Rows are points. Two turns around zero, p and q, are shown by what they do to some points. Write where each new point lands after one turn and then the other. Backwards means that the second turn is done in reverse. Each puzzle has new turns, and all numbers are rounded.

Turn p:
[-9 28] -> [-15  25]
[18 24] -> [12 27]
[-19 -27] -> [-12 -31]
[ 10 -25] -> [ 15 -22]
Turn q:
[ 2 -5] -> [-2 -5]
[ 30 -30] -> [  3 -42]
[ 5 34] -> [26 22]
[-6 15] -> [ 5 15]
[-32 -13] -> [-33  11]
Where do these land?
q, then p: [-15 -27] -> [-26 -17]
q, then p: [-29  10] -> [-21  22]
p, then q: [46 -1] -> [ 40 -22]
p, then q: [11 10] -> [14  4]
q, then p: [-13  10] -> [-7 15]

Turn p:
[ -3   0  -2 -20] -> [12 -3  8 14]
[ 44  21 -29  23] -> [ 22   2  -1 -57]
[-13  38  21 -23] -> [ 6 38 27 19]
[-22   5  -4  -1] -> [-13  -3  17   8]
[ 5 -9  2 10] -> [ -5  -4 -12  -5]
[-10 -55  13  11] -> [-22 -30 -40  21]
Turn q:
[  2  28 -27  29] -> [ 11  40  12 -22]
[-15  -5  24 -26] -> [ -4 -21   1  32]
[ 16  27 -30  11] -> [ -4  41  -4 -17]
[  1 -22  32   5] -> [ -7 -36  13  -2]
[ 23 -19  23   6] -> [-21 -27   3 -16]
[-28  -9 -22 -25] -> [ 27   3 -25  25]
Where do these land?
p, then q backwards: [21 -7 -4 17] -> [ 13 -18 -16   6]
q, then p: [ 21 -36   3   6] -> [ 13 -34   1  21]
q, then p: [-13  17   5 -30] -> [-27   4  -1 -25]
q, then p: [ -4 -26 -51 -18] -> [ 33 -27  21 -37]
q, then p: [-4 32 22 13] -> [-18  33  -7  14]
p, then q backwards: [-21  19  25  12] -> [17 35  0 -9]

Turn p:
[ -6   8 -15   2 -10   8  27  18] -> [ -8 -30   5   7  -8  15  14   8]
[ 22  15  19 -10   1  -1   7  25] -> [-3  6 -8 17 -7 -7 12 35]
[ 21  26  10  24 -26  18 -20 -33] -> [ 20  31 -27  23 -11  33  -9 -20]
[ -7  10   8   2   0  35 -32  -3] -> [ 24   2 -10  12  -2   6 -40   3]
[ 19 -43  -2  25 -12 -18  37  46] -> [ -1 -35 -10   4  39 -13  60  13]
[ 21 -27   3  13 -30   3  30  16] -> [ 15 -14   2  15  23  13  45   5]
[  1 -15  21   9 -31  -8   7  17] -> [-4  0  2 26 32  6 18  6]
[-13  11 -26 -44  24  -9 -36 -25] -> [ -2  16  28 -14 -38 -33 -36 -21]
[-38  -7 -18   4  24 -45  13   6] -> [-50 -18   9 -31  10 -20   1 -16]
[ -8  14 -15  -4  45   0 -24 -22] -> [ -2   9 -10 -35 -26 -17 -33 -10]
[-12   9  16 -21  17  17 -10 -45] -> [ 11  33  18 -24 -12  16 -33   0]
Turn q:
[-22  -6 -12  20 -31  38 -11  37] -> [-24  23 -57 -12 -20   2  -2   5]
[ 57  20  -8   0  24 -25  19   9] -> [-14  22  53  30  18  -2 -24   9]
[ -9  14  15 -14 -25   1   2  -5] -> [-15 -24   0 -17 -13  -9   0   5]
[  8 -39   7   0 -12  15 -18 -46] -> [ 19  -7   4  10 -29   3  52 -21]
[-23   4  24  16   0 -21  29   3] -> [  1 -21  -7  -5  29  -6   7  35]
[-39 -15  14 -29  23   2 -24  38] -> [ 29 -17 -44   3   5 -23 -36 -19]
[ -8  20   9 -16 -16 -40 -13   3] -> [ -9 -16  16 -27  15 -34  -9  -8]
[ 20   6 -13  13   8  34  -8 -19] -> [-11  13   5  13 -14  37  10 -17]
[ 20 -12 -13 -28   6 -17  14 -40] -> [ 30  -4  48  -1 -16   1  11   0]
[ -3   8 -23  38  22  12  10  20] -> [ -7  33 -18   7  25  29  -9  11]
Where do these land?
q, then p: [ 12  27  -1  18  17   9 -26 -18] -> [ 12   8   6 -30   2  28 -26   0]
q, then p: [ 17  -9  -6 -23   1  20  16   4] -> [  7   2 -14  34  12   8   1  -7]
p, then q: [-34 -24  32 -16  29  -2  14  -7] -> [ 14 -31 -11  16   6 -15 -42 -23]
p, then q backwards: [  0 -25 -15 -38  -4 -20   3   1] -> [ 27  -4   2 -12 -14 -34  -6 -19]
q, then p: [ 28 -12 -15  48   9  18  -9 -15] -> [-10 -15 -18 -15 -18  52  -7  15]
p, then q: [-50  -7 -17 -11  15   4   8  -1] -> [ 26 -29 -19   9 -11 -21  10 -25]
p, then q: [ -1  28   5 -18 -55 -24  19  -2] -> [-25 -21 -35  -5  18  31  25  30]
p, then q backwards: [  6 -11   4 -18 -76 -16  -6   2] -> [ 58 -19  16  22  39  -4 -13 -20]
p, then q backwards: [ 11  17   5  27  26  18 -20  22] -> [-35 -12  12  -7  -2  16   9  34]
q, then p backwards: [10 16  8 32 38 -8  2 13] -> [-22 -10  34  16 -32  -3  -7   6]

Turn p:
[-31 -14 -32 -32  20  -4  -8  22  38   4 -12] -> [-40  -1  14  18  14   5 -20  21  41   4  29]
[ -3   9  22  19  11  19 -16  30   1   0  14] -> [  7  27  19  12  21  15  -5  -9  -6  -1 -25]
[ -2  33  -4  -3 -34  -9  43 -17   9 -10  29] -> [ 40 -11 -32  -9 -14   9 -36 -18 -10   6  27]
[-18  17  -9 -13 -17 -14 -31 -34  25   0   2] -> [  6  -7   0  -9  -4 -29 -20  23  11  44   9]
[ 11 -37 -28 -20  35 -14 -18  -2 -29  22  26] -> [-25   4 -14  29  15 -20  56 -17  19   8  17]
[ 29  31 -11  -5  38 -11 -20 -29 -12 -33  14] -> [ 27  22 -28 -33  13   5  40  18  21  23   2]
[-33  11 -14   1 -11 -32  17  -7  15  20 -25] -> [-15 -21   0  14 -40  13 -23  17   3  19  16]
[ 26   5  25  11  -9 -33  18  26  25 -32  16] -> [ 40  20   7  -9 -26   9 -16 -21  35 -25  -8]
[ 33  10 -24  19   7  -6 -22  22  -7  17 -41] -> [  8 -30  16  18   1  17  32  36  13 -10 -29]
[ 12 -32  21 -21   4  34 -27  20 -29 -22 -13] -> [-13  25  28 -11  29 -26  26   7 -18 -39  -4]
[-42  13 -10   4  -6  34  19   0 -39 -10  -9] -> [-17  13 -23   7  10  16 -13  21 -55 -11  14]
[ 31 -22  29   2 -12   0  22  15  22 -11  -4] -> [ 10  -7  19 -20 -10  -2 -10 -30  16 -37 -12]
[  3   8  44  16 -18  11  25 -24   0  32  13] -> [ 10 -17   8 -16 -14   6 -13 -46 -37  18 -13]
[-15 -34  -9  22  -7  26  -2 -22 -18  20 -11] -> [-38 -19 -16   8   4 -19   4  -4 -31  -2 -23]
Turn q:
[  2 -13  43 -32   5   5 -12  38 -34   8 -20] -> [ 17  51  -1 -40   4  11 -15  33  -6  18  -2]
[  0  -2 -31  23 -17  13 -12   0  37  13   3] -> [-25 -22   6   3  10 -20  10 -19  36 -16   4]
[ 16  14  28 -18  15  29  37   5  -9   3 -35] -> [30 16 16  9 -1  7 27 41  6 35 -9]
[ 10  15  16 -11  47  24  21  36 -14   6   0] -> [ 11  49   6  16   7   2  15  14  -2  23 -40]
[ 27  -8  27  -8   6 -15 -35  -2  -4 -21   2] -> [ 28   8 -21 -37  -7   7   8  -8 -15 -21  -5]
[-17 -20   3  11   9 -15 -22  -5 -14 -26 -21] -> [  0  -8 -33 -14 -27  10 -22  12   2  -9  -7]
[ -3  40 -33  22  -7  35  28 -31 -13  39  12] -> [-36 -25  54  37   8  29  23 -10   6  16  -6]
[ 14 -42  -7 -21   2 -22  -5  -3 -14 -14  -1] -> [ -1  10 -44 -15  -5   3   1  -5 -16   8  26]
[ -4   1 -23  42 -36 -39   3  -7  21  -4  22] -> [-20 -25  11  15 -26 -29 -11 -30  -3 -37  28]
[-25  -4  -6  24  -8 -14   1 -28  41  23  29] -> [  2 -25  11  31  13  -2 -23 -37  23 -25  19]
[-21  16 -25  11 -29  28  19 -22  10 -12  31] -> [-29 -38  18  33  27  -3   5   9 -10 -21   4]
[  0   4   9 -43  14 -29 -22  16  -7 -16 -22] -> [ 24   6 -22 -38  -4 -14 -19   0 -21  28 -14]
Where do these land?
q, then p: [-23  11  -4 -25  21  14  31   0 -47 -17  -8] -> [ -9  -9  20  44  11  24  16  13 -37  -8 -19]
p, then q: [  3   3  22 -14  29 -24 -22   1  -3  19 -23] -> [ 24  15  34  16  15  -4 -10  21   8   3  21]
p, then q backwards: [ 36  12  -2 -35  11 -17  39  18  26 -27 -31] -> [  9 -21  37  32 -37   9 -35 -29   7  18 -22]
p, then q: [-40 -12 -11 -22 -12 -30  25  11   8  -4 -32] -> [-23  -1   9 -13  23 -18 -30   8  -8 -51   7]
q, then p: [ 21   9  11 -21 -47 -16 -16   6  -1  15  33] -> [  9  41  -5 -24  -2  -8  28 -23  -9  14  33]
q, then p: [ -4 -42 -28  -9 -19  39   9 -14 -37   9  -1] -> [-32  21 -13  35  37  26 -28 -12 -13   6  14]
p, then q: [-38  16  14  23 -13  33  -4 -29   9 -10   9] -> [-20   3   5 -42  -5  25 -18 -15  -2  31 -22]
p, then q: [ 24   8  27  11 -14 -29 -23  27   6 -24 -19] -> [ 37   2  17 -27 -13 -32  25  21  -2 -10   7]
p, then q backwards: [ 15  -7 -30  14   2  27 -23  24  24  -2  13] -> [-29   1   2  -6  14  38  -4   2  34   0  15]
p, then q: [-20  21 -18  21  -8  -5  -6 -36  -6  18  13] -> [-39  11  11 -10 -10  12  -2 -21  18  21  16]
q, then p: [ 15 -11   4  45  22  24 -15  13  -3  42  16] -> [  5   1  -4 -46   8  22 -51  13  -7  17  -5]
q, then p: [ 12  -7  16  12  27 -16   5 -21  24 -19  30] -> [ 16 -12 -43 -23  -2  -4  15  10   6 -16 -24]

Turn p:
[ 13  -9 -12 -15  12 -14   8  12 -13  -4  -2   5  -7   2] -> [11 -1 16 -7  2 -1 -3 -9 -8  6  9 21 16  6]
[ 11   2  14   3  22  -9   2   7   9 -15   2 -15  27  -5] -> [ -9   2  16   3  -1 -25   7   5  21  11 -15  -5  20  -2]
[  3  -9  11  36  27  -6   0   2 -28 -15  -4   8   3   2] -> [ -7  -7 -19  -9   5  -9  23   6  15  10 -14  28  15  26]
[ -7  15  15  -8  -9   5  13   9  -1 -15  12   1 -11  -8] -> [  8   2 -10  11 -16  12   4 -17   8  -2   2 -10  15  -9]
[  7  -5   4  -9 -16   8 -12  18  15 -11   4  12  -2  -5] -> [ 23  -3  -4 -10  -8   2 -12   5   9   8  10 -15   2 -10]
[ 12  45  -6  -3  -3  10  -8 -23  -3 -13  -5  -7  11   0] -> [-15  12  -3  41  20   8   5   8  10  18  10  -7  -1 -12]
[-13   6  -1  -4   2  -9   8   1  17 -20  -8  15  -2  -8] -> [  8   8   4   0 -13   6  19  10  -5   2  10 -16  14   3]
[-29   7 -50  22 -13 -12   2 -19 -43   5   9 -26   2   1] -> [-18 -33 -13  36  20 -16  15 -18 -34 -13  16  13 -22  28]
[  9  -9   4 -14  -2 -16 -11  -6  10   3  11   1 -12 -11] -> [ 20  16   8 -10   4  -7   1 -14  -6   5  -4  -6  -8  -7]
[ 11 -15  11  -7   3  41  -2 -12  12  12  -3   2   6  -1] -> [ -7 -10   5 -18  16  23 -13  11  13  -3 -19 -10  -8 -19]
[-17  -5  15  -5  -6  -9  -2   7 -15  -7  -8  16   6  -7] -> [  3  -2 -16 -13 -10  -7  18   1  -2  -5  12   7  10 -13]
[ -2  19   5  -9   7   0 -12   9  13  -5  -8 -23  -8  -6] -> [  2   4  17  19 -19  -1   4  -1  12  12  -2  -3 -13 -10]
[ 15 -12 -15   9 -15  -8   5  -6  10  50  -8   4  -5  -7] -> [-16  16  10 -27  13   1 -22  -9  -7 -16  14  -3 -31  16]
[-27 -13  -5  13  -4  25   2  -3   7  41  15  15   5  34] -> [ -6  -8 -16  -7   3  10 -26  24 -11 -51 -17   4 -16   6]
[ 12 -16  12  -9  -5  -7   6   4   9  -7  -6  -9 -10  19] -> [  2   5   4 -11 -16   0 -17  -2 -14  17 -14   2   8  -4]
Turn q:
[ 23 -17 -13 -14   1  -3  26  -2  10   5  13  13 -16  -3] -> [ 24 -22   3 -19  -1  -1  -8  -1 -11 -20   7 -19  -7 -11]
[ -4 -23  -9  -2 -21   9  12   8  12  -7   3  -4   4  -8] -> [-11 -11 -11 -23  16   2   3  10 -10   2  10  -5  -8  -9]
[-7 14 29 46  7  2 -8 -5 -2  4  8 -8 12 -6] -> [-23  15  -5  29  21  10  -7 -11   8   1 -30  -3  19   0]
[-10 -31   9  -4   1  -7   0   2   5 -11 -12  10 -13  34] -> [  6 -22   1 -25   8  -5  -6   5   6   0  -3  15   7  36]
[  7   8  -6  -6   8   2   5  -9   6  54 -10   1   1 -12] -> [ 12  -3  -3   4 -26 -14  -3   2  10   8 -32 -18 -20 -24]
[-13   6  -2  -9   0  -6  -6   1  -9  19  15  -4  14  -2] -> [  4  18   0  -1 -14  12  -4  11   2  17  -6  -9   0  -5]
[76 -8 10 15 -4  1 -8  2  9  7 -8  3 10  7] -> [ -6   5 -13 -11   0 -29   8 -46  16 -37   0 -40   1   5]
[-13  17 -16   5  -1   1 -12  -4  13 -13  10  -6  -8  -4] -> [ -9  -6  -6  15  -7  17  -1   6   7  -2  16  15   6 -12]
[-13  17 -13 -14  17   9  -4  23   3  -8   6  -6 -23  -4] -> [ -2   0   6   2 -25  13  -5   1 -19 -10   7  31  -2 -10]
[ -9  -9 -13 -11  14   7  37  -8  10  -6   7 -12   4  -1] -> [  6 -17  12  -4   6  20  11  23 -15 -14  -4  -7 -19  -3]
[-12  -6  15 -18 -12   5  -7  -7  14 -11   5  -5  -7  -8] -> [-16 -11   1  -1  -3 -10  -4  22 -11   6  12  -1  14   1]
[ -8  11   2 -11  12   7  -2   2   8 -11  -1  25   7  -4] -> [13  0  0  2 -5 -2 21  7 -7 -3  0 13 21 -6]
[ -4  14 -14   8  17 -35  -8  12 -26 -12 -15  -7   6  -6] -> [ 20  28 -13  25   0   8  -3 -11  -3   3   9  18 -19  19]
[ -8  17  25  25 -33 -10  -6  -5 -32   2 -11  -7   7   6] -> [-16  15   8  20  22  -6  -7 -25   7  42  -1  -5   3  13]
[  7   9 -10  -5   3  10  -6   2  -7   0 -14   1   5  23] -> [  0   2  11  -7 -11  -1  17 -13  15   0   2   9  -7   8]
[-12 -20   4  -5  -8   8 -12 -11 -15 -13   4   5  -5 -11] -> [ -2   9   9  -8  18 -13 -11  19   2   5  13   8   8  -1]
Where do these land?
q, then p: [-15 -22 -14   2   8   0   8  -4 -32 -11  10   0 -26 -17] -> [34 15 -5 -2  4  1  6  2 33  8 -4 24 -1 -8]
p, then q backwards: [ 13  14  44 -25  10  -6  11  31  -6  -4  16  -7   2 -17] -> [ 20  27  -8  13   0  18 -37  -1  -7  23  11  31  -8  10]
p, then q: [  1 -30  29  10 -10 -18 -14  -6  16  -3 -21   6  -3   7] -> [ 12   0   1  -5 -33 -11  -1  -5 -16  28  15  -1 -25  -4]
q, then p: [  7   9  -4  17 -11  28   7 -10  -1  -5  -9 -17  -4 -10] -> [  3   2  -2  -7 -13   6  35  -8   1 -11 -15  -7  -2   7]
p, then q: [  7 -29 -32   7   8   7 -17  11  24   6  -6  -4  -1   6] -> [ -8   3   4 -24 -19 -20 -21 -14  -9  -8  -4   3   8  30]
p, then q: [ -2 -13  -2   2  21  -8  -2 -12  -8  27  14 -16 -13  28] -> [ 19  -2   8  10   8 -27   6 -15   9   7   4  30  11  17]
p, then q: [ 18  19   6 -17   5 -15  -2   9  10  -8   7  -2 -12 -19] -> [-10  -8   1  24  -7  -1   3  -8   5  -1  -9 -30  11 -11]
q, then p: [-14   8  -9   5 -15  -3  -7  25 -10  13  -2  -4   8   9] -> [ -5   8   1   4  11  22  -5   2  -6 -19  12   0 -18 -10]
q, then p: [-11  31   5  -3   2  11  10  -2  18 -16   6 -16  17  10] -> [-23 -26 -19  -5 -10  14   0  -2   2 -20  -8 -10  12   6]
q, then p: [ -9 -12  -7 -19 -24  16   2 -36  -6  -6 -10  28 -20 -18] -> [ 19  19  17 -32  -3 -34   0 -24  20 -11  -7   3   9   5]
q, then p backwards: [  9  -4   1   9  23  -5  -4   6   1  -5 -15   7  -4  19] -> [ -6  -5   0  15  18  -5   4  10  -9  10  20   2 -12  -2]
q, then p backwards: [ -3  11  -4  -2   5 -13  25   3 -13   8  -4   4  13  -7] -> [ -3   0  -7  -8  -1  -2 -14 -18  10 -11   7  -4 -23  -3]
p, then q backwards: [ 13 -10  -6  11  -9 -13  10  15   0 -16  -2  13   9  16] -> [ -8 -14  20 -14 -10 -17 -16   3   3  -6   7  11  -7   4]
p, then q: [ -1  21  -6  -9   2   3  -5 -18 -11   2   8  -5  24   1] -> [  6   9 -12  20  15  14  -6   5  -6 -13 -15  12   2  -3]
p, then q: [-12   7  -2  14 -15  14 -19 -11  18  19   9  13   9  -7] -> [-13  -8  -2   6 -11  13 -12  -4 -13 -24  18  21 -12   1]
